Each row is a point. The window is the flat piece filled in between its corners: a triangle in 3 columns, a solid with four corners in 4, and so on. A path goes straight from each point to the next, and from the last back to the first. List the points from which the path goes on through the window.

Window (3 x 3):
54; 20; -3
-57; 12; -55
61; -17; -5
Path:
(1): 59; 24; -59
(2): 5; 8; 37
(3): 30; 14; 17
(4): 65; 23; -59
(5): 92; 18; -27
(6): 79; 12; 26
(7): -64; 12; -26
(8): -48; 18; -67
(9): 73; -2; -57
(10): 34; -18; 16
(11): 32; -15; 21
(12): 42; -7; -34
Through the window after points: 1, 3, 9, 11

Window (6 x 6):
39; -77; 15; 10; 12; -5
-58; 62; -29; -2; -2; 4
112; -6; 80; 4; -26; 42
-11; 103; -25; -55; 65; 1
-23; -10; -45; 72; 35; 2
-28; 29; 28; 8; 51; -1
Path:
(1): 22; -12; 3; 51; -1; -61
(2): 12; -42; -8; 22; 29; 27
(3): -36; 55; -25; -31; 68; 21
(4): -22; 73; -18; -18; 46; -43
(5): -16; 60; 5; 12; -9; -62
(6): -59; 30; -45; -5; 18; 81
(7): -14; 46; 0; -15; 25; 94
(8): 7; 73; 17; 10; -6; -5
Through the window after points: 1, 5

Window (9 x 9):
-1; -71; -4; 38; -57; -21; 4; -31; 9
53; 16; -48; 61; -36; -24; -7; -83; 16
-11; 11; 0; 70; 22; -57; 36; 101; 19
-26; -56; 31; 9; 50; 54; -98; -45; -37
-9; -37; -87; 21; 66; 1; 40; -33; 13
-78; 81; 1; 59; -67; -68; 51; -24; 24
-2; -13; -75; 51; -104; 13; 46; 60; 35
93; -78; -37; -54; 15; 52; -4; -31; -7
-4; -28; -3; -8; 16; -64; -91; 37; -17
Path:
(1): -3; -45; 4; 31; -17; -16; -38; -26; 65
(2): 32; -7; -31; 41; -14; -17; -22; -61; 82
(3): 30; 13; -42; 56; -40; -23; 5; -49; -81
(4): 15; -48; -34; 22; 6; 11; -26; -17; -33
(5): 14; -57; -10; -2; 30; 17; -41; -17; 85
(6): 11; -25; -36; -13; -9; 21; -43; -39; 84
(7): 11; -37; -34; 22; -10; 8; 2; -42; -35
(8): -35; 9; -47; 48; -44; -34; 30; 48; -59
(9): 8; 1; 20; 47; -4; -32; 16; 8; 121
(10): 6; -18; 12; 0; 2; -3; -34; 6; 73
(11): 8; -25; -22; 32; -30; -11; -9; 15; -69
(12): -15; 25; -40; 56; -60; -48; 37; -14; -67
(13): -29; 18; -18; 45; -47; -21; 23; 6; 68
(14): -4; -34; -16; -8; -30; 21; -11; -34; 106
(15): 17; -35; -57; 29; -20; -1; 12; -35; -49
(16): -8; -31; -19; 31; -30; -8; 11; -19; -64
Through the window after points: 2, 8, 12, 16

Window (12 x 12):
-39; -88; -39; 25; -11; 33; -66; 27; -58; 106; -37; -2
-5; 106; -46; -9; 32; 19; 49; 39; 29; -16; 27; -8
6; 41; -79; 28; 78; -14; -58; 8; 82; -10; 6; 0
-50; -117; 62; 54; -9; 41; -55; -29; -55; 79; 31; 17
-38; -38; -12; 8; -13; 97; -79; -60; 9; 66; -55; 19
67; 40; -57; -19; 93; 32; 21; 9; -17; -31; 15; 25
13; -27; -63; 11; 55; 14; 78; -2; 50; 23; 7; 10
15; -56; -47; 11; -60; 27; -59; -40; -14; 66; 33; 17
-10; 41; -61; -72; 79; -58; 8; -29; 33; 8; 1; -10
68; 76; -28; 34; 45; -16; 25; -20; 23; 9; -39; -31
0; 25; -68; 29; 25; -6; 42; -14; -11; -81; -23; -4
-2; -86; 24; -30; -36; 18; -90; 25; 36; 53; -43; 28
Path:
(1): 9; 22; -29; 35; 8; -15; -26; 2; -10; 60; -26; 110
(2): -3; -33; -61; -29; 23; 40; -28; -1; 26; 12; 1; -77
(3): 6; -15; -30; -3; 47; 44; -52; -4; 24; -2; -7; -92
(4): -14; 12; -46; 16; 38; -11; 1; -1; 18; 23; -13; 56
(5): -9; 6; -47; 8; 9; 2; 0; 13; 1; 50; -21; 109
(6): -18; -24; -45; -5; 31; 26; -15; 4; 14; 7; 16; -41
(7): 4; 12; -52; 7; 44; 18; -12; -17; 11; 11; 9; -38
(8): 19; 31; -59; 33; 26; -24; 13; -17; 0; 37; -13; 105
Through the window after points: none

Window (14 x 14):
51; -53; 71; -24; 100; -2; -49; -24; -9; 18; -25; -53; 82; -40
21; -24; -18; 71; 25; 59; 50; 10; 78; -20; -76; -13; -41; -30
7; 0; 68; 2; -13; -7; -121; -16; 8; 15; -36; -27; 39; -11
53; 5; -30; 18; -33; 23; -7; -39; -29; 22; 39; 17; -15; -49
-9; -67; 41; -22; 41; -30; -68; -86; 22; -2; -32; -57; 41; -16
21; 20; 14; 59; 32; 3; 68; 20; 64; 2; -11; -93; -28; 5
57; -17; 52; -24; -45; -15; 15; -29; 7; -30; 21; 24; 57; -3
14; 16; 29; -3; -35; 22; 5; -12; -45; -79; 47; 20; -18; -70
13; -4; -52; -6; -41; 9; -3; 37; -35; -39; 9; 2; -2; -5
-14; -38; 24; -21; -32; 34; 2; 4; -40; 9; 89; 57; 6; -28
0; 10; 7; 105; 12; -9; 61; -5; -1; 4; -91; -19; -37; 29
-1; -4; 36; 14; 20; 43; -77; -75; 1; -48; 8; -11; 105; 3
27; 61; 1; -7; 62; -9; 63; 16; 43; 23; -55; -20; -82; 38
-7; -5; 28; 19; 54; -40; -56; -32; 46; -30; 5; -4; 102; -69
Path:
(1): -3; -9; 24; -18; 20; 5; -43; -26; 4; -1; -26; -38; 55; -37
(2): 59; -46; 70; 71; 30; -44; -41; -35; 40; -13; 33; 23; -19; 15
(3): 82; -35; 20; -18; 25; -42; -43; 11; 10; -30; 16; 32; -2; 14
(4): -16; 19; 48; 8; -78; 41; 67; -65; 0; -6; -3; -23; 77; -39
(5): -43; 30; 4; 3; -20; -7; 35; -11; -6; 35; -21; 1; 57; -50
(6): 52; -32; 2; 36; 31; 0; -34; -1; 8; -58; -14; -21; -21; 14
(7): 30; -12; -1; 54; 38; -33; -30; 16; 6; -53; 36; -3; -28; 22
(8): 4; 24; 26; -48; -23; 40; 74; -27; 7; 59; -63; -8; -14; -56
Through the window after points: 1, 3, 5
